Each row is a point. Each copy is the shape, with its points in the same order, stretched, turned, moved and blurred by noise. Some copies are also mirrored. Which?

Shape:
0.324,0.107
-0.002,-0.145
-0.146,0.024
-0.027,-0.288
0.114,0.178
0.090,0.016
Copy 1 (6 x 2):
0.448,0.086
-0.036,0.152
-0.088,-0.042
-0.157,0.276
0.285,-0.066
0.146,0.069
Copy 1 is: mirrored
Copy 2:
0.289,-0.053
0.071,0.094
-0.024,-0.023
0.043,0.204
0.137,-0.116
0.133,-0.003
Copy 2 is: mirrored
Copy 3:
0.245,-0.037
-0.106,-0.095
-0.132,0.114
-0.225,-0.219
0.205,0.135
0.021,-0.006
Copy 3 is: only turned

Shape:
0.303,0.152,-0.267
-0.153,-0.227,0.075
-0.003,0.079,0.124
0.055,-0.052,-0.139
0.081,-0.227,-0.086
-0.063,-0.119,-0.185
Copy 1:
-0.469,0.089,-0.015
0.241,0.198,0.041
0.114,-0.109,0.148
-0.121,0.149,-0.019
-0.110,0.360,0.019
-0.032,0.232,-0.112
Copy 1 is: only turned
Copy 2 (6 x 3):
-0.188,-0.181,0.294
0.127,0.122,-0.047
-0.037,-0.186,-0.068
-0.034,0.035,0.144
0.092,0.071,0.173
-0.027,0.149,0.113
Copy 2 is: only turned
Copy 3, 6 rows:
0.179,-0.156,-0.165
-0.098,0.231,0.098
-0.038,-0.086,0.015
0.028,0.069,-0.069
0.107,0.200,0.028
0.013,0.169,-0.090
Copy 3 is: mirrored
Copy 4, 6 rows:
0.456,0.093,-0.212
-0.084,0.016,0.279
0.001,-0.244,-0.053
0.172,0.121,0.027
0.159,0.092,0.270
0.054,0.261,0.067
Copy 4 is: mirrored

Shape (7 x 4):
0.036,-0.203,0.095,0.180
-0.232,0.137,-0.227,-0.239
-0.147,0.101,-0.037,-0.229
-0.247,-0.023,0.113,-0.085
0.209,-0.199,-0.226,-0.316
0.213,0.153,0.133,0.112
-0.065,0.048,-0.010,0.009
Copy 1, 7 rows:
-0.084,0.161,-0.160,0.033
0.066,-0.121,0.441,-0.011
-0.106,-0.194,0.217,0.052
-0.309,-0.028,0.219,0.011
0.405,-0.047,-0.125,0.370
-0.151,-0.175,-0.262,-0.020
-0.081,-0.044,0.095,-0.037
Copy 1 is: mirrored
Copy 2, 7 rows:
-0.134,0.043,0.135,0.021
0.139,0.119,-0.175,-0.026
0.142,0.020,-0.103,0.037
0.180,0.057,0.066,0.092
-0.226,0.095,-0.237,0.136
-0.086,-0.186,0.004,-0.132
0.019,0.013,-0.013,-0.048
Copy 2 is: mirrored

Shape (13 x 8):
0.096,-0.173,-0.070,0.036,0.178,0.013,0.268,-0.102
-0.035,-0.186,-0.128,0.181,0.028,-0.026,0.316,0.052
-0.225,-0.023,-0.133,0.013,-0.136,0.174,-0.042,0.132
0.178,-0.178,-0.029,-0.058,0.087,0.122,0.322,-0.135
0.222,-0.171,-0.271,-0.363,0.148,0.283,0.058,-0.029
-0.180,0.043,-0.122,-0.157,-0.050,-0.125,-0.030,0.125
0.027,0.036,0.007,0.191,0.198,0.164,0.225,-0.271
-0.107,0.105,-0.283,-0.018,-0.172,-0.060,0.048,0.012
0.030,0.093,0.017,0.366,-0.159,-0.087,-0.133,-0.085
-0.078,0.172,0.105,0.234,-0.304,-0.134,0.046,-0.170
-0.183,0.161,-0.127,0.148,-0.049,-0.043,-0.237,0.095
-0.022,0.178,-0.171,-0.197,-0.058,0.110,-0.022,0.354
-0.155,0.055,0.083,-0.007,-0.258,-0.165,-0.100,0.025
Copy 1:
0.118,0.035,0.003,-0.133,-0.255,-0.094,-0.144,0.120
0.081,-0.022,-0.108,-0.281,-0.094,-0.126,-0.123,0.164
-0.028,0.120,-0.060,-0.125,0.142,0.063,0.161,0.044
0.175,0.069,-0.060,-0.092,-0.286,-0.038,-0.194,0.029
0.087,0.129,0.003,0.002,-0.295,0.314,-0.082,0.024
-0.156,0.077,0.085,-0.166,0.061,0.070,-0.015,0.028
0.105,0.097,-0.024,-0.044,-0.312,-0.233,0.049,0.043
-0.081,0.000,-0.013,-0.277,0.003,0.063,0.085,-0.048
-0.017,-0.201,-0.033,-0.112,0.047,-0.194,0.142,-0.059
-0.026,-0.071,-0.028,-0.182,0.065,-0.230,0.057,-0.199
-0.198,-0.055,0.032,-0.072,0.117,-0.017,0.250,0.006
-0.270,0.067,-0.160,-0.032,0.124,0.224,0.050,0.007
-0.090,-0.002,0.070,-0.138,0.179,-0.047,-0.021,-0.109
Copy 1 is: mirrored
Copy 2, 13 rows:
0.007,-0.462,0.111,-0.010,-0.003,0.078,0.115,0.069
0.162,-0.384,0.008,0.153,0.065,0.082,0.093,0.066
0.165,0.180,0.054,0.185,0.087,0.034,-0.104,-0.251
-0.048,-0.509,0.146,0.069,-0.134,-0.019,0.138,0.004
-0.079,-0.243,0.410,0.145,-0.271,0.078,0.188,0.019
-0.082,0.297,0.035,0.062,0.159,0.119,0.087,-0.082
0.024,-0.468,0.168,-0.038,0.076,0.133,-0.066,-0.140
-0.001,0.018,0.029,0.268,0.077,0.312,0.031,-0.109
0.115,-0.023,-0.163,-0.181,0.009,0.229,-0.114,-0.168
0.032,-0.059,-0.263,-0.015,0.082,0.181,-0.124,-0.302
0.090,0.340,0.056,-0.098,0.193,0.183,-0.142,-0.184
-0.098,0.199,0.188,0.202,0.018,0.084,-0.146,0.017
-0.015,0.316,-0.190,-0.056,0.073,0.024,0.043,-0.248
Copy 2 is: mirrored
Copy 3:
-0.110,-0.157,0.343,0.069,-0.101,0.091,0.054,0.159
-0.135,-0.104,0.166,0.253,-0.194,0.137,-0.020,0.200
0.017,0.250,-0.113,0.239,0.090,0.118,-0.170,-0.029
-0.147,-0.098,0.369,-0.064,-0.117,0.050,-0.010,0.235
-0.069,0.339,0.614,-0.019,0.104,0.251,-0.042,-0.062
0.094,0.219,-0.011,0.102,-0.006,0.032,-0.032,-0.301
-0.111,-0.351,0.184,0.021,0.015,-0.082,0.064,0.425
-0.085,0.163,-0.054,0.172,0.082,-0.018,0.063,-0.176
-0.149,-0.073,-0.261,-0.042,0.158,0.114,-0.063,0.036
-0.196,-0.146,-0.355,-0.050,0.017,-0.162,-0.046,0.001
0.090,0.145,-0.246,0.158,0.223,0.141,-0.016,-0.174
0.194,0.558,-0.015,0.045,0.032,0.252,0.114,-0.078
-0.034,0.131,-0.219,-0.036,0.019,-0.029,-0.113,-0.297
Copy 3 is: mirrored

Shape:
-0.259,0.186,-0.253,0.129,-0.308,0.181,-0.016,-0.085,-0.001
0.135,-0.066,-0.097,-0.006,-0.159,0.275,0.130,-0.106,-0.024
0.067,0.038,0.318,-0.159,-0.049,-0.272,0.060,-0.063,-0.211
0.120,-0.064,0.034,-0.155,-0.192,0.093,-0.037,0.145,0.168
0.073,-0.001,-0.077,-0.019,-0.051,0.069,0.160,0.355,0.200
0.185,0.010,0.163,-0.155,0.032,-0.402,-0.126,-0.196,-0.078
0.190,-0.020,0.152,0.125,-0.175,0.236,0.014,0.257,0.208
-0.057,0.010,0.075,-0.126,-0.129,0.189,0.111,-0.014,0.197
-0.037,0.010,0.033,-0.057,-0.017,-0.200,-0.005,-0.020,-0.164
0.002,0.200,0.086,-0.059,0.136,-0.193,-0.033,-0.220,-0.125
0.092,0.052,0.079,-0.073,-0.018,0.153,-0.026,0.170,0.097
-0.202,-0.132,-0.065,0.066,-0.064,0.194,-0.072,-0.118,-0.030
0.121,0.070,0.148,-0.265,0.012,-0.086,-0.138,-0.071,-0.241
Copy 1:
0.331,0.066,-0.105,-0.066,0.064,-0.230,-0.138,-0.038,-0.015
-0.070,-0.013,-0.119,0.041,-0.170,-0.299,-0.026,0.023,0.011
-0.170,0.248,0.025,-0.214,0.238,-0.166,0.150,-0.070,0.213
0.000,0.074,0.038,0.031,-0.289,-0.136,0.247,0.040,0.022
0.022,0.084,0.038,0.057,-0.450,0.151,0.037,-0.190,0.014
-0.190,0.132,0.261,-0.210,0.256,-0.224,0.083,0.036,0.079
-0.026,-0.171,-0.059,0.120,-0.369,-0.047,0.242,-0.202,0.080
0.027,0.128,-0.109,0.054,-0.137,-0.103,0.124,-0.085,-0.127
-0.009,0.176,0.062,-0.199,0.165,-0.087,-0.018,0.018,0.153
-0.049,0.136,0.115,-0.093,0.362,-0.135,-0.090,-0.039,0.056
0.017,0.019,0.006,0.107,-0.190,-0.037,0.185,-0.011,0.080
0.138,-0.022,-0.152,-0.102,0.116,-0.110,-0.021,0.156,-0.017
-0.076,0.194,0.089,-0.065,0.199,-0.267,0.199,0.245,0.250
Copy 1 is: mirrored
Copy 2, 13 rows:
0.408,0.165,-0.132,-0.073,-0.180,0.100,0.041,0.257,0.142
0.181,0.143,-0.098,-0.046,-0.291,0.050,-0.244,-0.037,-0.049
-0.386,-0.107,-0.258,0.135,0.118,0.021,-0.146,-0.100,0.216
0.009,0.035,0.174,0.198,-0.132,-0.011,0.009,-0.153,0.021
0.090,-0.146,0.181,0.170,-0.079,0.196,0.133,-0.057,-0.297
-0.568,0.201,-0.149,0.003,0.059,-0.094,-0.062,0.049,0.218
0.251,0.052,0.177,0.119,-0.012,0.236,0.109,-0.358,-0.125
0.169,-0.004,-0.089,0.155,-0.008,-0.180,-0.089,-0.080,-0.089
-0.202,-0.050,-0.058,0.010,0.008,0.079,-0.084,0.133,0.147
-0.208,0.196,-0.297,0.021,0.207,-0.066,-0.142,0.212,0.069
0.126,0.031,0.126,0.227,0.083,0.071,-0.052,-0.105,-0.098
0.303,0.035,0.094,-0.133,-0.050,-0.085,-0.196,0.142,0.113
-0.248,0.102,-0.064,0.250,0.091,-0.030,-0.283,0.032,0.252
Copy 2 is: mirrored
Copy 3 (13 x 9):
-0.038,0.352,0.117,0.114,-0.169,-0.123,0.185,0.348,0.071
-0.018,-0.017,-0.024,-0.180,0.229,0.050,0.187,0.208,-0.063
0.099,-0.266,-0.150,0.095,0.040,-0.135,-0.022,0.031,0.317
-0.157,-0.031,0.016,-0.107,-0.029,0.229,0.153,0.095,0.083
-0.224,0.083,0.364,-0.186,0.220,0.411,0.057,-0.063,0.144
0.192,-0.221,-0.236,0.276,-0.210,0.001,0.032,-0.117,-0.067
-0.138,-0.207,0.332,-0.294,0.056,0.336,0.092,0.174,0.224
-0.329,0.075,0.028,-0.161,0.113,-0.086,0.057,0.209,0.098
0.134,-0.006,-0.056,0.112,-0.009,-0.016,0.027,-0.023,0.142
0.113,0.055,-0.111,0.285,0.008,-0.119,-0.201,0.029,-0.008
-0.109,0.040,0.103,-0.070,0.133,0.256,-0.089,0.125,0.150
0.011,0.171,-0.071,-0.175,-0.065,-0.149,0.098,0.197,0.010
0.190,-0.058,-0.323,0.222,0.062,0.048,-0.141,0.084,0.142
Copy 3 is: mirrored
Copy 4, 13 rows:
0.114,-0.139,0.134,-0.351,0.021,-0.246,0.026,0.115,-0.320
-0.024,0.033,-0.025,0.100,0.097,0.043,-0.025,0.011,-0.419
-0.095,-0.057,0.396,0.403,0.200,0.023,0.048,0.181,0.155
-0.055,0.074,-0.146,-0.007,0.215,-0.016,-0.038,0.315,-0.153
-0.050,-0.186,-0.120,-0.156,0.093,0.242,-0.206,0.198,-0.113
0.015,0.065,0.227,0.427,0.069,-0.365,0.018,0.223,0.345
-0.326,-0.042,-0.193,-0.090,0.253,0.082,-0.046,-0.023,-0.313
-0.126,-0.032,-0.089,0.009,0.072,0.001,0.161,0.275,-0.261
0.045,-0.050,0.277,0.126,0.022,-0.039,-0.034,0.157,0.135
0.148,-0.142,0.241,0.214,0.046,-0.296,0.139,0.057,0.232
-0.033,-0.045,-0.119,-0.033,0.217,0.046,0.033,0.101,-0.108
-0.117,0.134,0.036,-0.124,-0.174,-0.078,0.176,0.039,-0.248
0.188,0.040,0.203,0.260,0.303,-0.105,0.069,0.155,0.109
Copy 4 is: only turned

Shape, 17 rows:
-0.018,0.102,0.262,0.270,-0.073,-0.199,0.017,0.117,-0.159,-0.066,0.276
0.211,0.231,0.054,-0.136,0.146,0.025,0.045,-0.218,0.194,0.168,-0.021
-0.127,-0.239,0.210,0.194,0.002,0.035,0.174,-0.044,0.146,0.085,-0.171
0.023,-0.236,0.090,-0.008,0.020,-0.167,-0.018,-0.080,-0.064,0.114,-0.132
0.274,-0.100,-0.146,0.332,0.068,0.078,0.089,0.027,-0.088,-0.027,0.009
-0.063,-0.142,0.066,-0.049,0.044,-0.059,0.286,0.209,0.060,-0.126,-0.200
0.059,0.250,-0.105,-0.091,-0.144,0.248,-0.154,0.117,-0.047,0.035,-0.102
-0.001,0.192,-0.016,0.171,-0.203,0.049,0.192,-0.148,-0.094,-0.064,0.215
0.282,-0.084,0.225,-0.127,0.069,0.195,-0.183,0.230,0.153,-0.237,0.264
-0.145,0.175,0.098,0.074,-0.077,-0.041,-0.172,-0.251,0.153,0.041,0.072
-0.118,-0.227,-0.075,0.134,0.193,-0.108,0.207,0.113,0.230,0.115,0.061
-0.181,0.171,-0.009,0.199,0.206,0.211,0.049,0.158,-0.185,0.069,0.289
0.148,0.064,0.078,0.111,0.082,0.088,0.078,0.004,-0.071,0.192,-0.029
-0.061,-0.133,0.125,0.118,-0.019,-0.149,-0.101,0.149,-0.198,-0.027,0.236
-0.227,-0.019,-0.154,-0.161,0.165,-0.164,0.222,-0.069,0.134,-0.021,-0.015
0.170,-0.258,0.217,-0.089,0.007,-0.043,-0.038,0.163,-0.218,-0.259,-0.175
-0.080,-0.173,-0.167,-0.105,-0.173,0.142,0.159,-0.078,0.304,0.256,0.109
Copy 1, 17 rows:
-0.093,0.382,-0.017,-0.027,0.033,-0.261,-0.286,0.254,-0.129,0.109,-0.089
0.153,-0.046,0.156,0.161,0.050,-0.045,0.093,-0.233,-0.113,-0.194,-0.143
-0.300,-0.032,0.065,-0.008,-0.035,-0.192,-0.296,-0.180,0.100,-0.037,-0.069
-0.229,-0.153,-0.031,0.148,-0.096,-0.200,-0.153,0.043,-0.128,-0.037,-0.033
-0.059,-0.325,-0.068,-0.210,0.034,-0.102,-0.282,0.022,-0.099,0.173,-0.334
-0.291,0.031,0.096,0.064,-0.013,-0.194,0.047,0.020,0.391,-0.186,-0.125
0.107,-0.104,-0.333,-0.158,-0.084,-0.061,0.190,-0.009,0.119,-0.266,-0.023
0.002,0.170,-0.230,0.050,0.179,0.015,0.009,0.029,-0.035,0.215,-0.217
0.135,-0.053,0.322,-0.199,0.022,-0.430,0.012,-0.076,0.042,-0.081,0.184
0.041,0.174,0.017,0.102,0.130,0.024,-0.171,-0.085,-0.149,-0.126,0.116
-0.285,-0.058,0.377,-0.182,0.076,0.010,-0.153,0.029,-0.042,-0.077,-0.172
0.098,0.232,0.089,-0.366,-0.243,0.061,-0.101,0.173,-0.050,0.020,-0.134
-0.012,-0.081,-0.077,-0.068,-0.165,-0.171,-0.104,-0.060,-0.110,-0.014,-0.251
-0.163,0.131,0.014,-0.101,-0.110,-0.206,-0.205,0.294,-0.178,0.073,0.029
-0.140,0.083,0.286,0.151,0.078,0.177,0.156,0.074,0.151,-0.208,-0.090
-0.175,-0.144,-0.075,0.142,-0.170,-0.466,-0.093,0.107,0.231,-0.056,0.041
-0.200,-0.205,0.016,-0.166,0.167,0.059,0.243,-0.196,-0.145,0.003,-0.101
Copy 1 is: only turned
Copy 2:
0.194,0.234,0.135,0.059,-0.116,0.186,-0.091,-0.012,0.098,0.326,0.019
-0.119,-0.068,0.062,-0.106,0.094,0.080,-0.072,-0.026,-0.112,-0.253,0.348
-0.065,0.164,0.066,0.330,-0.048,-0.148,-0.056,0.155,-0.073,-0.139,0.041
-0.042,0.003,-0.119,0.246,0.240,-0.095,0.168,0.068,-0.053,-0.035,-0.029
0.150,-0.182,-0.167,0.210,-0.211,0.195,0.028,0.087,-0.267,0.190,0.111
-0.002,-0.047,0.186,0.369,-0.076,0.013,0.014,-0.151,-0.142,0.054,0.140
-0.047,-0.016,-0.155,-0.059,-0.131,0.072,0.060,-0.266,-0.278,0.059,-0.060
-0.082,0.091,0.266,-0.043,-0.161,0.312,-0.028,0.096,-0.063,0.198,0.033
0.317,-0.078,-0.121,0.114,-0.095,0.450,-0.037,-0.449,0.085,-0.276,0.196
-0.078,0.126,0.075,-0.191,0.002,-0.148,0.092,0.102,0.008,-0.203,0.056
-0.080,-0.096,-0.030,0.316,-0.162,-0.173,-0.056,-0.042,0.261,0.018,0.202
-0.120,0.229,-0.123,0.012,-0.426,0.071,-0.072,-0.169,0.226,0.356,0.221
-0.047,0.096,-0.115,0.122,-0.043,0.084,-0.081,-0.008,-0.186,0.057,0.170
0.131,0.134,-0.101,0.133,-0.004,0.136,0.105,-0.074,0.158,0.205,-0.087
-0.254,-0.121,0.229,0.105,0.037,-0.124,0.126,-0.100,0.137,0.010,0.248
0.280,-0.017,-0.030,0.387,0.173,0.261,0.213,-0.178,-0.331,0.040,-0.004
-0.414,-0.058,0.020,0.102,0.026,0.037,-0.045,-0.021,0.214,-0.266,-0.059
Copy 2 is: only turned

Shape (18 x 12):
0.014,0.128,-0.186,0.004,0.089,-0.006,-0.118,-0.015,-0.099,0.117,0.125,-0.180
-0.157,0.025,-0.170,0.172,-0.157,0.091,0.035,-0.106,0.203,-0.256,-0.305,0.144
0.166,-0.177,0.042,-0.032,0.167,0.147,0.058,-0.275,-0.216,0.071,0.136,-0.110
-0.123,0.182,0.114,0.190,-0.103,0.293,0.133,-0.140,-0.025,0.132,0.002,0.222
-0.181,0.209,0.121,0.004,-0.116,0.116,0.203,-0.036,0.028,0.076,-0.278,-0.059
0.134,-0.090,0.099,-0.196,0.027,0.225,-0.175,-0.317,0.028,-0.104,-0.032,-0.017
-0.028,-0.068,-0.015,-0.086,0.030,-0.105,-0.081,0.063,0.238,0.180,-0.123,-0.027
0.123,-0.082,0.024,-0.072,0.032,-0.056,-0.097,0.142,-0.197,0.089,-0.081,0.121
0.129,-0.046,0.164,0.133,0.159,-0.027,0.016,0.139,0.129,0.109,-0.270,0.101
-0.218,-0.122,0.209,0.189,0.169,-0.086,0.153,0.136,0.135,0.017,0.145,0.031
0.214,0.032,-0.162,0.155,-0.002,0.351,0.235,0.149,-0.199,0.203,-0.228,-0.193
-0.117,-0.017,-0.091,0.226,-0.153,-0.078,-0.084,-0.098,0.014,0.012,0.047,0.082
0.269,0.024,0.197,-0.254,-0.155,-0.095,0.158,0.148,-0.070,-0.098,0.084,0.177
-0.004,-0.218,-0.036,-0.007,0.148,0.137,0.209,0.049,0.197,0.220,-0.254,0.217
-0.088,-0.120,-0.195,0.076,-0.094,0.275,-0.124,-0.108,0.031,-0.199,-0.261,-0.104
0.044,-0.241,0.176,-0.175,-0.165,0.078,0.222,0.011,0.052,0.102,0.080,0.076
0.136,-0.091,0.055,-0.153,0.088,-0.108,0.040,0.162,-0.126,-0.273,-0.158,0.237
-0.089,0.023,0.137,-0.021,-0.110,0.133,-0.155,-0.071,0.111,-0.221,0.095,0.010
Copy 1 (18 x 12):
-0.019,-0.170,-0.148,0.149,0.023,-0.170,-0.137,0.023,0.162,-0.098,0.068,0.002
0.072,0.063,-0.059,0.059,0.223,0.043,0.105,-0.196,-0.108,0.388,0.037,-0.102
0.005,-0.065,0.211,0.102,-0.061,-0.094,0.136,0.058,0.349,-0.116,-0.099,0.157
-0.008,-0.314,0.277,-0.010,0.079,0.040,-0.095,-0.120,0.065,0.201,0.070,-0.054
0.079,0.055,0.052,0.021,0.218,0.082,0.077,-0.282,0.091,0.034,-0.057,-0.321
-0.160,0.120,0.111,0.061,0.012,-0.133,0.206,0.057,0.175,0.017,-0.196,0.003
-0.029,0.196,-0.300,0.136,-0.167,-0.002,0.042,-0.176,0.098,0.054,-0.201,-0.376
0.084,0.019,-0.012,-0.234,-0.138,-0.025,0.069,0.188,0.131,-0.004,-0.142,-0.193
0.130,0.215,-0.064,-0.027,-0.163,-0.152,0.073,0.004,0.095,0.164,-0.077,-0.395
0.149,0.034,0.179,0.226,-0.137,0.149,0.081,-0.065,0.047,0.050,0.221,-0.103
0.176,-0.085,0.035,-0.301,0.011,-0.227,0.037,-0.329,0.370,-0.048,-0.063,-0.113
0.029,-0.114,-0.004,0.097,0.014,0.155,-0.182,-0.044,-0.021,0.254,0.005,0.101
0.011,0.089,0.284,-0.218,-0.133,-0.087,0.156,0.049,-0.136,-0.289,-0.341,-0.072
0.154,0.006,-0.181,0.035,-0.146,-0.081,0.280,-0.253,0.213,0.161,-0.151,-0.391
-0.013,0.137,-0.070,-0.091,0.145,0.028,0.168,-0.109,0.174,0.265,0.070,-0.015
0.027,0.078,0.219,-0.102,-0.208,0.117,0.277,-0.247,0.141,-0.153,-0.365,-0.076
0.195,0.168,0.106,-0.232,0.019,-0.131,0.291,0.282,-0.100,-0.047,-0.028,-0.169
-0.151,0.101,0.213,0.007,0.064,0.034,0.094,0.041,-0.077,0.093,0.065,0.023
Copy 1 is: only turned
Copy 2 (18 x 12):
0.149,0.134,0.206,-0.061,-0.032,-0.208,0.177,0.036,0.029,-0.057,0.006,-0.078
-0.328,0.155,0.016,0.173,-0.151,0.082,-0.275,0.030,-0.044,0.106,0.209,0.014
0.147,-0.116,0.297,0.072,-0.272,-0.086,0.045,-0.105,0.120,0.024,-0.119,-0.079
-0.198,0.002,0.373,-0.018,0.050,0.160,-0.226,0.110,-0.067,0.070,-0.195,-0.068
-0.150,0.015,0.242,0.110,0.213,0.281,-0.140,0.089,0.086,-0.049,-0.024,0.026
0.011,-0.006,0.229,0.084,-0.025,0.106,0.035,-0.279,0.043,0.132,0.051,-0.223
-0.052,-0.109,0.116,0.014,0.057,0.009,-0.031,-0.188,-0.089,-0.116,0.223,0.115
0.129,-0.128,0.077,0.147,-0.076,-0.060,0.009,-0.064,-0.182,0.078,-0.076,0.089
-0.072,-0.118,0.142,0.102,-0.024,0.086,-0.165,-0.199,-0.101,0.080,-0.017,0.386
-0.291,-0.150,0.102,-0.097,-0.258,0.061,0.049,-0.040,-0.092,-0.078,-0.079,0.225
0.068,-0.074,0.258,0.243,0.096,-0.250,-0.179,0.069,0.298,0.048,-0.196,0.127
-0.101,0.028,0.145,-0.142,-0.159,-0.085,-0.056,0.186,-0.076,0.085,0.141,-0.079
0.110,-0.090,-0.159,-0.022,0.021,0.062,-0.086,-0.085,0.064,0.053,-0.191,-0.143
-0.191,-0.264,0.171,0.343,-0.159,0.038,-0.355,-0.294,-0.185,-0.155,0.052,0.307
-0.219,0.057,0.138,0.243,-0.094,-0.052,-0.020,-0.033,0.077,0.165,0.183,-0.080
-0.102,-0.349,0.066,0.014,-0.015,0.055,-0.137,-0.091,0.091,-0.056,-0.035,-0.132
-0.011,-0.022,-0.201,0.300,-0.282,0.077,-0.078,-0.194,-0.181,0.120,-0.109,0.131
-0.234,0.078,0.097,-0.125,0.024,0.094,0.124,-0.055,0.005,0.164,0.019,-0.234
Copy 2 is: only turned
Copy 3, 18 rows:
-0.220,-0.131,0.024,-0.152,0.062,0.016,0.224,0.166,-0.312,0.017,-0.018,0.007
0.208,-0.117,-0.066,0.113,-0.076,-0.255,0.004,-0.397,-0.138,-0.144,-0.090,0.422
0.019,-0.069,-0.156,-0.364,-0.404,0.057,0.016,0.253,-0.077,-0.147,-0.066,-0.184
0.124,0.027,-0.128,-0.209,0.059,-0.139,-0.193,-0.076,-0.186,-0.369,-0.211,0.035
-0.058,-0.134,0.059,-0.160,0.049,-0.206,-0.219,-0.210,0.085,-0.261,-0.057,0.089
0.170,-0.061,-0.270,-0.314,-0.268,0.040,-0.082,0.134,0.011,-0.005,0.133,0.158
-0.155,-0.177,-0.074,0.037,0.109,0.129,0.040,-0.054,-0.045,-0.065,0.013,0.168
0.146,-0.018,0.172,-0.142,-0.084,0.384,0.170,0.037,-0.100,-0.216,-0.045,-0.118
0.042,-0.081,-0.080,-0.094,-0.014,0.113,0.110,-0.348,0.125,-0.271,-0.033,-0.063
0.050,-0.073,-0.193,0.244,0.183,-0.065,-0.058,-0.090,-0.108,0.043,-0.269,-0.180
-0.082,-0.324,0.300,-0.634,-0.169,0.067,0.076,-0.237,-0.014,-0.393,-0.261,-0.035
0.004,-0.012,-0.095,0.132,-0.025,-0.073,0.046,-0.100,-0.477,-0.088,-0.114,0.112
0.108,0.265,0.172,-0.035,-0.072,0.304,-0.046,0.033,0.204,0.031,-0.086,0.035
0.096,-0.242,-0.045,-0.075,-0.078,0.147,0.011,-0.141,0.187,-0.437,-0.238,0.101
0.235,-0.334,-0.020,-0.230,-0.187,-0.111,-0.003,-0.214,-0.233,-0.044,-0.044,0.305
0.073,-0.049,0.002,-0.083,-0.098,0.209,-0.299,0.087,0.061,-0.067,-0.220,0.069
0.370,0.120,0.168,0.051,-0.177,0.274,0.225,-0.091,0.178,-0.083,-0.052,-0.034
0.195,-0.003,-0.205,-0.021,0.094,-0.074,-0.162,-0.027,-0.179,0.230,-0.002,0.198
Copy 3 is: only turned
Copy 4, 18 rows:
-0.100,0.045,-0.003,0.137,0.093,0.033,0.127,-0.007,0.158,-0.066,0.305,0.000
0.033,0.104,-0.063,-0.479,0.397,-0.112,0.267,-0.008,0.239,0.025,-0.038,0.273
0.085,0.010,-0.300,0.242,0.214,0.220,-0.160,-0.145,-0.161,0.093,0.098,-0.029
0.019,-0.140,-0.050,-0.160,0.533,-0.003,0.279,0.150,-0.250,-0.112,-0.067,0.186
-0.168,-0.057,0.228,-0.181,0.216,-0.047,0.015,0.204,0.038,-0.271,-0.021,0.257
-0.044,0.104,-0.414,0.143,0.230,-0.133,-0.058,-0.231,-0.028,-0.055,-0.069,0.108
-0.108,0.315,0.070,0.046,0.012,-0.237,0.034,-0.062,0.111,-0.014,0.063,-0.006
0.145,0.075,-0.176,-0.034,-0.158,-0.088,-0.081,-0.223,-0.113,-0.127,0.130,-0.053
-0.051,0.345,-0.138,-0.243,0.055,-0.102,-0.039,-0.032,-0.100,-0.102,-0.021,-0.198
-0.272,-0.059,-0.030,-0.098,0.027,0.067,0.042,0.108,-0.371,0.207,-0.097,-0.078
0.304,0.160,-0.115,-0.185,0.057,0.139,0.061,0.384,0.249,-0.111,0.222,0.156
0.075,-0.075,-0.017,-0.092,0.300,0.076,0.264,-0.127,0.040,0.076,0.001,0.002
0.089,-0.280,-0.275,-0.120,-0.231,-0.433,-0.317,0.013,-0.277,-0.011,0.075,-0.008
0.108,0.439,-0.043,-0.172,0.211,-0.184,0.028,0.036,-0.097,0.133,0.076,0.128
0.097,0.159,-0.269,-0.201,0.180,0.065,0.231,-0.039,0.325,-0.028,-0.031,0.323
0.139,-0.130,-0.162,0.070,-0.028,-0.193,-0.150,0.081,-0.259,0.195,-0.082,0.152
0.036,-0.002,-0.330,-0.331,-0.214,-0.248,-0.256,-0.256,-0.208,-0.040,0.112,0.012
-0.176,-0.168,-0.314,-0.062,0.117,-0.164,0.138,-0.023,-0.109,0.008,-0.159,0.153
Copy 4 is: only turned
